Rows are points. The points of each table are mixes of a few directions, plus a little noise. How many directions does each table use, and how many do they share? Where both have some left over, give the other angles between the two spaces (their principal angles), to ten degrees, smallest first.

First, 7 rows:
2.7; 6.9
1.9; 4.6
-0.9; -2.1
0.6; 1.6
-0.8; -2.1
-1.4; -3.5
-2.3; -5.3
Second:
1.3; 0.2
-8.1; -1.1
-0.9; -0.1
4.8; 0.6
3.0; 0.4
Directions: first 1, second 1, shared 0; angles 60

First, 7 rows:
-5.7; -3.4; -3.1; 1.9
-2.3; -0.9; -3.7; 0.6
-5.1; -2.0; -5.3; 1.7
2.9; 2.8; 4.4; -0.2
4.0; 4.4; 2.0; -0.6
2.9; 1.2; 6.1; -0.6
3.2; -2.2; -0.3; -2.8
Second (5 x 4):
5.8; -3.6; -1.1; 9.5
-2.2; 1.3; 0.4; -3.5
-2.2; 1.4; 0.4; -3.6
0.9; -0.5; -0.1; 1.4
-2.3; 1.5; 0.5; -3.8
Directions: first 3, second 1, shared 0; angles 90

First (10 x 8):
-0.9; 3.1; -2.9; 2.4; 0.9; 0.5; -8.9; 4.8
1.6; -3.1; 1.0; 0.5; -1.8; -1.3; 3.8; -2.9
-0.5; 0.3; 0.4; -0.7; 0.5; 0.4; 0.7; -0.1
-1.2; 1.5; 0.6; -1.8; 1.3; 1.1; 1.0; 0.2
2.4; -4.6; 1.2; 1.1; -2.7; -2.2; 5.0; -3.9
-6.6; 10.6; 0.3; -7.4; 7.6; 6.2; -2.8; 5.8
-1.3; 2.6; -0.9; -0.2; 1.4; 1.1; -3.5; 2.5
2.3; -4.6; 1.6; 0.7; -2.6; -2.1; 5.9; -4.4
1.4; -1.9; -0.6; 2.1; -1.6; -1.3; -0.9; -0.5
2.7; -4.0; -0.6; 3.6; -3.1; -2.6; -0.3; -1.7
Second:
4.3; -0.8; -1.7; -7.0; 7.9; -0.7; 1.5; -4.2
0.4; -1.1; 3.9; 0.5; -2.0; 0.7; -3.9; 4.0
0.2; 1.3; -2.6; 4.5; -5.7; -3.3; 3.5; 2.0
1.2; 1.6; -2.4; -2.9; 6.3; -4.0; 1.2; -6.3
-2.6; -0.8; 1.0; 2.2; -3.8; 4.2; -0.5; 3.1
-1.6; 0.4; -2.5; 2.8; -3.8; 1.2; 3.3; 1.0
-2.0; -0.5; 4.2; -0.1; 1.2; 1.8; -5.1; 0.6
Directions: first 2, second 4, shared 0; angles 50, 60

First:
-1.2; 0.5; -3.8; -2.3; -2.1; -2.3; 0.7; -3.5; 3.8; 3.9; 4.5; 0.5
4.9; -8.1; 6.3; -1.5; -8.1; 2.6; -4.6; -2.2; 5.3; -0.6; 0.0; -4.3
0.7; -4.9; 5.9; 3.1; 0.7; 3.0; 5.5; 0.7; 2.2; -1.6; -3.6; -0.4
-3.0; -1.0; -0.6; -0.2; -4.6; 1.1; 0.7; -0.9; 1.9; 5.0; -0.1; -0.2
2.5; 3.4; 4.1; 0.6; 1.9; -1.0; 2.0; -2.1; 1.7; 2.0; 0.8; 1.1
-1.5; -1.5; -4.1; -0.5; 4.9; 0.1; 1.5; 2.0; -2.9; -4.2; -1.4; 0.9
1.2; 6.4; 2.7; 2.4; 5.3; -1.5; 2.5; 0.8; -2.2; -0.4; -0.5; 2.1
1.7; 3.2; 3.1; -3.3; 1.5; 0.9; -0.3; -3.0; -0.2; 5.3; -2.0; 1.7
-1.9; 1.6; -7.9; 0.3; -2.0; -2.6; -7.5; 4.2; -4.7; -5.3; 3.2; -1.8
-3.4; 0.3; -5.7; 1.3; 2.7; -0.4; -0.4; 4.2; -4.8; -4.2; -0.8; 0.3
Second, 11 rows:
-3.5; -0.6; -1.6; -1.6; 0.1; 6.0; -2.9; 3.5; -7.0; -1.7; -3.7; 3.2
-1.4; -0.5; -2.6; 0.2; 1.8; -2.5; -1.5; 3.1; -2.8; 1.7; -6.5; -4.8
-4.7; 5.5; -5.5; 5.3; 0.1; -5.6; 1.8; 3.4; -1.2; 1.8; 1.3; -2.1
-1.4; -0.2; -0.8; -0.5; 0.2; 2.0; -1.2; 1.5; -2.7; -0.5; -1.8; 0.8
-0.2; 0.2; 0.1; 0.0; -0.3; 0.8; 0.0; -0.1; -0.2; -0.4; 0.7; 1.0
3.9; -5.7; 4.5; -5.3; 0.5; 5.2; -2.4; -2.1; -0.3; -1.3; -3.6; 0.7
1.6; 0.1; -2.0; 2.1; 2.4; -9.8; 1.0; 0.8; 3.2; 4.2; -5.2; -10.0
0.6; 0.4; 0.9; 0.2; -0.7; 0.4; 0.8; -1.2; 1.5; -0.5; 2.8; 1.6
2.8; 2.6; 3.4; 2.0; -2.9; -0.9; 4.4; -5.8; 8.0; -1.2; 12.6; 5.1
2.2; -0.3; 2.0; -0.1; -0.6; -0.8; 1.3; -2.6; 3.5; -0.1; 3.1; 0.5
0.1; -1.6; 1.7; -2.3; -0.7; 5.4; -1.3; -0.4; -2.0; -2.0; 0.4; 4.0
Directions: first 6, second 3, shared 2; angles 90

First, 11 rows:
2.0; -0.5; 0.8; -1.5; -1.4; -1.6; 5.6; -6.9; 0.9; -5.6; 2.0; -5.3; -2.7; -2.6; 3.6; -4.5; 2.8; -2.3
-1.8; -2.2; -0.5; 1.8; 0.4; 0.0; -3.3; -4.8; -4.7; 5.4; -0.5; 3.7; -1.8; 2.1; 4.4; -0.9; -2.2; -4.1
-0.2; -1.3; -1.0; -6.4; 1.7; 2.7; 0.2; 7.1; -0.3; -0.8; 3.3; -0.3; 4.3; -6.0; -2.8; 1.5; -0.8; 5.3
-0.6; -0.2; -0.3; 0.1; 0.7; 0.7; -2.2; 6.4; 0.2; 1.2; -0.3; 3.2; 3.2; -0.3; -2.4; 1.7; 0.3; 1.8
-5.4; -0.4; -3.3; -5.8; -0.1; -2.2; 2.9; -0.5; -0.9; 2.9; -4.6; -10.1; -5.5; -1.7; -2.3; 4.7; -1.0; -0.7
8.2; 2.7; -1.5; 5.6; -2.2; 2.4; 0.9; -4.2; 6.6; -2.3; 0.3; -0.5; -2.8; 8.5; -3.3; -7.5; 5.8; -5.7
-0.5; 0.6; 2.2; 5.4; -1.0; -3.1; -1.2; 3.1; 0.7; -1.0; -2.1; 4.3; 2.1; 2.1; 0.9; 0.4; 2.1; -1.2
2.1; 0.3; 0.4; 1.0; -1.0; -0.7; 2.2; -2.3; 1.7; -2.7; 0.5; -1.5; -1.0; 0.6; 0.6; -2.7; 2.2; -1.8
-1.3; 3.2; 4.5; -0.2; 2.1; 1.1; -1.7; 1.4; -0.8; -2.4; 2.6; 3.4; 4.2; -3.5; 0.0; 6.0; -7.4; 10.5
0.9; -0.8; -1.0; 1.9; 0.4; 2.0; -3.0; -5.6; -2.4; 4.4; 0.6; 2.8; -2.1; 3.5; 2.0; -2.0; -2.0; -3.2
-3.1; -1.3; -0.4; -1.9; 0.5; -1.4; -0.4; 6.1; -1.1; 0.9; -1.5; 0.3; 2.1; -2.7; -1.0; 3.2; 0.3; 1.4
Second:
-2.3; -6.2; -1.0; -5.7; 2.4; 2.5; -2.5; -2.1; -8.2; 4.3; 5.0; 4.3; 2.5; -6.6; 6.5; -1.8; -3.6; -0.4
2.7; 5.6; 1.9; 2.9; -0.1; 1.8; 0.3; -6.1; 3.6; -2.1; 0.0; -2.2; -2.9; 4.3; -2.5; 1.7; -3.9; 3.9
2.2; -0.4; -0.1; 3.5; -1.8; -2.3; 1.1; 6.3; 3.7; -2.9; -1.6; 1.9; 2.4; 1.8; -1.8; -3.3; 7.3; -3.8
-2.3; -0.3; 4.9; 5.5; -1.3; -6.2; 1.0; 0.9; -1.3; -4.0; -1.6; 4.4; 2.8; -1.5; 5.6; 0.6; 1.7; -0.7
-1.5; -1.2; -0.5; -3.4; 2.6; 3.9; -4.1; 1.0; -4.0; 4.4; 2.8; 3.7; 2.3; -2.4; 0.2; 2.7; -5.9; 4.3
-2.0; -0.7; -1.1; -3.1; -0.3; -1.7; 2.4; 2.9; 0.4; -0.9; -1.5; -4.2; -0.5; -2.7; -1.2; 1.5; 1.6; 0.2
2.1; -0.9; 0.6; -2.1; 1.4; 3.4; -1.3; 0.3; -1.3; -0.6; 4.7; 3.5; 3.3; -2.9; 0.9; -1.5; -2.1; 3.2
-2.1; -1.2; 0.6; 0.8; 0.2; -1.2; -1.1; -1.8; -2.8; 1.9; -0.6; 1.6; -0.4; -0.2; 2.9; 0.6; -1.4; -1.2
7.0; 0.7; -6.1; -6.3; 0.1; 7.4; 2.2; -0.7; 5.6; -0.1; 3.2; -7.3; -3.1; 1.8; -7.9; -5.4; 3.2; -1.2
0.1; 0.6; -1.0; 2.4; -1.5; -2.2; 1.2; 1.6; 2.6; -0.3; -3.4; -2.0; -1.7; 3.1; -1.9; -0.7; 4.0; -3.6
-3.8; 4.0; 1.8; 5.5; -1.6; -5.3; 0.7; -2.3; 1.7; 0.4; -7.2; -3.5; -4.6; 5.2; -0.8; 5.4; -1.1; -0.7
Directions: first 6, second 6, shared 6

First, 9 rows:
1.3; -0.1; 0.3; 1.9; 0.0; -1.7; 0.2; -1.3; -0.3; -2.4; -0.9; -0.2; -0.3; 0.1; 0.4; 0.6; -1.5; -0.4; 0.7; 0.8; -0.3; 0.7; 0.5; -1.2
-2.4; 0.2; -0.7; -3.6; 0.1; 3.1; -0.7; 2.3; 0.5; 4.5; 1.8; 0.2; 0.7; -0.4; -0.8; -1.5; 2.7; 0.6; -1.5; -1.4; 0.4; -1.3; -0.8; 2.3
8.5; -1.1; 2.4; 12.5; 0.2; -11.0; 2.1; -8.3; -1.7; -16.1; -6.6; -0.6; -2.1; 1.2; 3.0; 5.0; -9.6; -2.1; 5.6; 4.6; -1.8; 4.7; 2.9; -8.2
5.5; -0.6; 1.5; 8.0; 0.1; -7.2; 1.4; -5.4; -1.0; -10.3; -4.3; -0.5; -1.5; 0.9; 2.0; 3.3; -6.2; -1.3; 3.7; 3.0; -1.1; 3.0; 1.8; -5.4
-2.0; 0.3; -0.6; -2.8; 0.0; 2.5; -0.6; 1.9; 0.3; 3.7; 1.6; 0.2; 0.5; -0.3; -0.7; -1.2; 2.2; 0.6; -1.3; -1.0; 0.5; -1.0; -0.6; 1.9
0.0; -0.2; 0.0; 0.2; 0.0; -0.3; 0.0; -0.1; -0.1; -0.2; -0.1; 0.1; -0.1; 0.0; 0.1; 0.0; -0.1; -0.1; 0.2; 0.0; 0.0; 0.1; 0.0; -0.2
-4.0; 0.5; -1.2; -5.8; 0.0; 5.3; -1.0; 3.9; 0.7; 7.7; 3.1; 0.4; 1.0; -0.6; -1.4; -2.3; 4.5; 0.9; -2.6; -2.2; 0.7; -2.3; -1.4; 3.8
-3.7; 0.6; -0.9; -5.2; -0.1; 4.5; -0.9; 3.4; 0.7; 6.9; 2.7; 0.3; 0.8; -0.4; -1.3; -2.2; 4.0; 0.9; -2.3; -1.9; 0.7; -1.8; -1.1; 3.4
-3.5; 0.4; -1.0; -5.0; 0.0; 4.4; -0.9; 3.4; 0.6; 6.5; 2.6; 0.3; 0.8; -0.5; -1.2; -2.0; 3.8; 0.9; -2.2; -2.0; 0.8; -2.0; -1.0; 3.3
Second:
-1.6; -1.3; -4.7; 3.9; 1.1; 3.7; -9.8; 2.8; 0.8; 3.4; 4.9; -10.7; -5.9; -5.3; 3.2; 3.9; -5.7; 1.9; 1.2; -4.0; 0.0; 7.5; -3.3; -5.5
-1.8; -1.3; -5.0; 4.0; 1.1; 4.1; -10.5; 3.0; 0.8; 3.6; 5.1; -11.4; -6.3; -5.6; 3.4; 4.1; -6.1; 2.2; 1.2; -4.3; -0.1; 8.0; -3.5; -5.9
1.0; 0.7; 2.9; -2.3; -0.6; -2.2; 6.0; -1.8; -0.5; -2.1; -3.0; 6.5; 3.7; 3.2; -2.0; -2.4; 3.6; -1.2; -0.7; 2.4; -0.1; -4.7; 2.1; 3.4
0.2; 0.1; 0.4; -0.3; -0.1; -0.3; 0.8; -0.3; -0.1; -0.3; -0.4; 0.8; 0.5; 0.4; -0.2; -0.4; 0.4; -0.1; -0.1; 0.4; 0.0; -0.6; 0.2; 0.5
1.1; 0.8; 3.1; -2.6; -0.7; -2.6; 6.6; -1.9; -0.4; -2.3; -3.2; 7.3; 4.0; 3.6; -2.1; -2.6; 3.9; -1.3; -0.7; 2.7; 0.0; -5.0; 2.2; 3.8
0.1; 0.1; 0.4; -0.5; -0.1; -0.4; 1.2; -0.3; -0.1; -0.4; -0.4; 1.1; 0.6; 0.6; -0.3; -0.4; 0.6; -0.2; -0.1; 0.4; 0.0; -1.0; 0.5; 0.6
-1.2; -0.7; -3.4; 2.8; 0.7; 2.8; -7.2; 2.1; 0.5; 2.5; 3.5; -7.6; -4.2; -3.8; 2.2; 2.8; -4.0; 1.4; 0.8; -2.9; 0.0; 5.3; -2.3; -4.0
1.4; 1.1; 4.3; -3.3; -0.8; -3.4; 8.9; -2.6; -0.7; -3.0; -4.3; 9.5; 5.3; 4.7; -2.9; -3.4; 5.1; -1.8; -1.1; 3.6; -0.1; -6.8; 3.0; 5.1
0.3; 0.2; 0.9; -0.7; -0.2; -0.8; 2.0; -0.6; -0.1; -0.7; -1.0; 2.1; 1.1; 1.0; -0.7; -0.7; 1.2; -0.4; -0.3; 0.8; 0.0; -1.5; 0.7; 1.1
0.3; 0.3; 0.9; -0.8; -0.2; -0.7; 2.0; -0.6; -0.1; -0.7; -1.0; 2.2; 1.3; 1.1; -0.7; -0.8; 1.1; -0.3; -0.2; 0.8; -0.1; -1.5; 0.7; 1.2
Directions: first 1, second 1, shared 0; angles 90
